Each row of a before or after table is a point. One or more steps were done to the points. Then noise was added and the rows were shuffled. The steps act on how far a point lies along the listed directions, d1 being the first. What was done? A step turns or swaps two directions, mirrors them in a line or flattens them onto one, adds a multiple of one to another, or multiplies one. Angles are multiples of 10 degrees, from the lower direction toward the higher: turns from -170 to 170, lines from 10 to 170 but not 90. Use the fewest steps. Two steps may share a direction if one is a turn and the other turns, adds or multiplies; they go together, in the order done. Otherwise the lowest direction goes first.

Directions:
(1): [-55  11 -19]
(2): [ 16 -15 -55]
(3): [ 15  56 -11]
Before, 12 rows:
[[  27   31  -16]
 [  44   37  -14]
 [  37   32  -18]
 [   6   16  -38]
 [  45   24  -21]
 [  28   25   25]
 [  40    8  -20]
 [  20    9  -26]
 [  12 -107    1]
 [  23   37  -40]
 [  -3   57   77]
 [  10  -83   -8]]
After, 12 rows:
[[  41   41   -4]
 [  -8   24   -6]
 [  16   10    3]
 [  18   33   -1]
 [  34   17    8]
 [  34   32   -4]
 [   5 -100   24]
 [   1  -74   23]
 [  11   46   -9]
 [  34   16    4]
 [  22   33    2]
 [  39   31    1]]
Steps: multiply d2 by 0

Directions:
(1): [ 31  10 -29 -62   8 -35]
(2): [  0  77 -21  24  -8  -4]
(3): [-41   1 -29  -6  65  12]
(4): [-30  22  21 -50 -23  46]
(5): [58  2 -5  4 24 55]
Before:
[[-23 -14   0  21 -27   2]
 [ 28   4  13 -14 -41 -29]
 [ 15  -3   0  26  -2 -28]
 [ 33 -18  11 -12 -11  33]
 [  0 -21  15  10  28  18]
 [-28  24 -17 -24  13  24]
 [-14 -18  14 -39 -58 -37]
 [-37   1  21 -41  11  30]
 [ 10 -18   2  29 -25 -29]
 [  8 -23  33 -16 -31  30]
 [-16 -24  -2 -15  22  -2]
 [ -2 -18 -33 -36  31  -9]]
After:
[[ -17   27    7   19  -53  -32]
 [  -7   35    6    3  -24  -10]
 [ -23  -34  -13  -27   33   16]
 [  22    4   20  -18  -61  -41]
 [ -18   -2  -20   10   28  -26]
 [  51  -37   16   30  -15    0]
 [ -17  -52    5    1   41  -21]
 [ -47  -28   10  -10  -79 -120]
 [  92  -15   -3   20   11   49]
 [  -1    3  -48  -19   42  -16]
 [  22    6   -1   30   41   26]
 [ -41  -11    0   24  -38  -21]]
Steps: turn d2 and d4 by 100 degrees; multiply d3 by 1.3; multiply d5 by 2.5

Directions:
(1): [-35   6  34  -2 -33  57  -4   6  61]
(2): [-49  44 -39  20 -18 -31 -47 -25   9]
(3): [-16 -21  70 -19  23 -25 -45 -35 -10]
Before (12 x 9):
[[-13  12 -42  17  40 -47 -44 -31 -14]
 [ 83 -19 -52  17  56 -85  46  18 -88]
 [-40  22   4  -1 -17 -22 -17  -7  11]
 [ 12 -54 104 -35  44 -37 -31 -54 -33]
 [-30  18   0   1 -14 -34 -27 -13   2]
 [ -8   4   4 -17   4   0   7  -5   0]
 [-24 -27  39 -20  27 -60 -35 -30  -7]
 [ -9 -16   5  13  15  32  21  14  14]
 [-20 -37  61 -11  15 -40 -47 -32 -14]
 [-27 -17  33   6   9   3   2 -19   4]
 [  4 -15  24 -18  12 -11 -10 -14  -7]
 [ 24 -41  64 -17  20  17  -7  16  -7]]
After:
[[  22   -2  -16    0  -11    4   44   29   -4]
 [ -40   64 -110   38  -48   -6   -1   -2   23]
 [ -49   36  -30   22  -28    0  -47    1   29]
 [  12   -3   -3   -5  -11    9   41   30    4]
 [ -10   15  -33    4  -15   -2   -5    0   10]
 [ -30    9  -18   25  -10   13   20   -2   14]
 [ -15   22  -80   34  -36    1   17   23   17]
 [  42   -7  -16   11   61 -119  -17  -21  -83]
 [  56  -24  -53    9   51   -4   37   20  -24]
 [  -5   12  -84   13  -15  -14   35   25   13]
 [ -12    8   -4  -18   -1    1   12   -5    2]
 [ -36   -8   14   13   17    9  -17  -13   16]]
Steps: turn d2 and d3 by -150 degrees; add 0.3 times d2 to d1

Directions:
(1): [-20 -51  55 -50 -10  30  19  10  55   2  29 -11]
(2): [-64  48 -19   3  18  -1 -15  16  50 -55 -11 -28]
(3): [  6  60  17 -55 -39 -57  17 -30  15   9   9  26]
(4): [  9  16  44 -17 -17 -18 -31  65 -22  23 -47 -48]
Before, 9 rows:
[[-11  -4  29 -37   7  -7 -15  28  -3  23 -29   4]
 [-20 -32  20   1  13  20  -4  26  38 -12  11 -14]
 [ 42 -22  20 -35 -16 -12  36 -50   7   7  29  43]
 [ 24  30 -20   5 -23 -43   1  -8 -28  20 -10   9]
 [-31 -49 -25  57  33  40 -35  38 -19 -13  -5 -21]
 [ 13 -27 -42  56  27  25 -14  10 -41  -9 -12   3]
 [-47  68  -5   7 -15 -37 -21  22  56 -37 -31  -7]
 [ 84 -63  87 -65 -43 -25  28  -9 -46  79  34  35]
 [-26 -47 -26  13   3  37  11  33  23 -36  -3  -6]]
After (9 x 12):
[[  -4   78   24  -28  -47  -73  -13   10   33    3  -35    9]
 [  25  -42  -16  -27  -36    2   49  -32    5    4   32   55]
 [   7  -38    8  -19   -5    2   30  -42   35    3   51   46]
 [  54   -8    8   11  -10  -16  -16   28  -76   34  -37   -1]
 [ -28  -43  -31   29   46   50   19  -32   49  -66   30    9]
 [ -58 -102  -19   58   77   98   -9   25   42  -63   35  -23]
 [ -19   -6    8  -24   20    6  -12   14   11   10  -15    8]
 [  46  -34   23   -7  -28  -24   -3   -5  -57   65    6   33]
 [ -12   33  -11   23   -1  -22  -38   61  -22    1  -55  -54]]
Steps: add -1.5 times d1 to d4; swap d2 and d3

Directions:
(1): [  9 -78 -38 -28 -18  20   3  -7  50  15 -33  15 -11  37  23 -76   5  -6]
(2): [ 12   5 -27 -20  33 -58   6 -35 -30  59 -16  -6  54  33 -61 -12  36 -13]
(3): [ 63   5  23   8 -26 -13  55  10  32  -6 -41  62 -24 -36 -47  17  15 -35]
Before:
[[-20  19 -13  -7  18 -42 -36 -20 -40  37   8 -25  13  21 -15 -15  11  10]
 [-26  -1 -10   1  25  -2 -30 -26 -38  13  27 -41  23  22  11  -1  -2  11]
 [ 23  47  34  22 -62  44  44  43  32 -82 -27  47 -78 -65  31  42 -24  -5]
 [-34 -11 -28 -24  21 -10 -12  -3 -35  29  -2   6  20  32   0 -10   8  30]
 [ 26  12   1 -12   3 -44  46  -8   0  24 -40  36  17 -28 -36  22  38 -28]
 [-25 -14  -7  -5  25   0 -36  -3 -24  19   4 -25  21  29  11  -8   4  23]
 [  1  10   2   1  21 -20  -1   5 -18  -6   8 -12  10 -12 -24  27  10   0]
 [ -4  42   7   6  31 -46   9 -26 -51  40 -11 -18  53   4 -59  21  35  -6]]
After:
[[ -24  -14  -42  -30   44  -59  -12  -52  -40   84  -24  -38   80   61
   -44  -46   46   -8]
 [  12  -38  -44  -29    0  -53  -12  -32    1   63  -34    9   11   50
   -33  -69   30   -9]
 [  22  -60  -14  -19   -2   -4    5   -5   30   32  -45   33    0   39
   -17  -52   26   -7]
 [ -70   92   45   41  -35   84  -29   55  -22 -118   60  -41  -69  -61
   114   78  -64   50]
 [ -35   67   -2   -4   43  -63   -5  -20  -76   35   15  -34   60  -18
   -28   61   30    1]
 [  12  -40  -36  -36    8  -22   23   -1   -3   39  -45   50   12   28
   -28  -36   20    7]
 [  21  -77  -39  -27   -5    3    8  -28   34   28  -38   14    4   41
    -1  -69   19  -16]
 [ -13  -24  -24  -17   25  -10  -15   -9   -9    8    7  -22   22   17
    -5  -15    8   10]]
Steps: turn d1 and d3 by 110 degrees; multiply d1 by 1.6; multiply d2 by 1.6

Directions:
(1): [ 42  13  37  45 -43 -27  -3  16 -29  -2 -70  41 -57  -7 -12 -54  39  29
 -42  10 -17 -30  23  -2]
(2): [  6 -26  -8  43  72 -56  -9  53  21  17 -16  23 -20  52  23  -2 -52 -53
 -35   0 -15  29  -1  37]
Before (9 x 24):
[[ 36  54  19  -6 -96  27  15 -34 -45 -13 -39   0 -37 -51 -26 -36  69  79
    2  -9  -3 -63  -3 -29]
 [ 26  22  30  34  -8 -37  -3  28 -23   7 -51  19 -22  -3 -12 -24   6  -2
  -32  26  -8 -23  13  -8]
 [ 17  31  34  18 -37   6  -4   2 -13   9 -19 -33 -12 -32   3  -4  21  34
   -1   6  19 -22   2  -5]
 [-40  23  -6 -76 -54  77   0 -79   1 -14  68 -19  40 -46   6  43  39   0
   57 -12  17  -4 -34 -47]
 [ 52  35  16  -3 -90  50  17 -57 -56  -8 -25   9  -1 -75 -22 -38  97  99
    2  -3 -19 -65  11 -59]
 [ 51  12  59  63 -47 -25  15   8 -40  14 -77  44 -55  -8  11 -40  55  40
  -43  21 -20 -45  55 -17]
 [ -3 -53 -58   5 117 -27  -2  35  49  15  41 -18  33  64  40  45 -86 -67
   -6  -8   3  66 -20  43]
 [  2  -1 -15  -4 -23  19  11 -17 -30   4  13 -19  15 -21  -4  16  25  22
   37   0  17   4 -16 -16]
 [-44  16 -37 -58   2  33   1 -34  20 -16  67 -25  53 -26 -62  62  26  26
   65 -17  -5  -2 -22  -7]]
After (9 x 24):
[[ 31  53  20   0 -96  25  15 -29 -45 -20 -31   0 -41 -42 -22 -40  64  77
    1 -14  -4 -61  -4 -33]
 [  1  21  18 -11 -40  21  -8 -28  -7  -4  -9  28 -26 -14  16 -11  35 -17
   -5   4 -15  -9 -22 -23]
 [ 16  37  32  13 -36  12  -4  -3 -21  12 -17 -36 -11 -34   3   0  20  29
   -1  11  16 -26  -5  -3]
 [ -5 -53 -59   0 116 -28  -3  40  52  17  45 -24  33  64  46  42 -85 -67
   -8 -19   3  73 -21  41]
 [ 16  -4  -5  16 -13  -4   7 -10 -38   9 -13  -5  -7  -8   3  -8  24  19
   17   1  10   3 -11  -1]
 [ 52  36  20   9 -87  40  12 -50 -54 -10 -38  15  -5 -71 -29 -48  96  99
   -8  -1 -17 -64  14 -53]
 [  3  27  22  -6 -17 -12   2  -1 -14   0 -12  -7  12 -26 -10  -3   8   1
   -1  21  -3 -23  10 -15]
 [ 21  15  42  13 -60  21  19 -29 -30   4 -24   8  -6 -33  11  -6  55  54
   -5  19   1 -38  42 -39]
 [ -9   9 -12   6  10 -20  -8   7  18  -2   1  25  -2   0 -56  12  15  14
   13 -12 -23  -7  -8  15]]
Steps: flatten d1 and d2 onto the line at 130 degrees
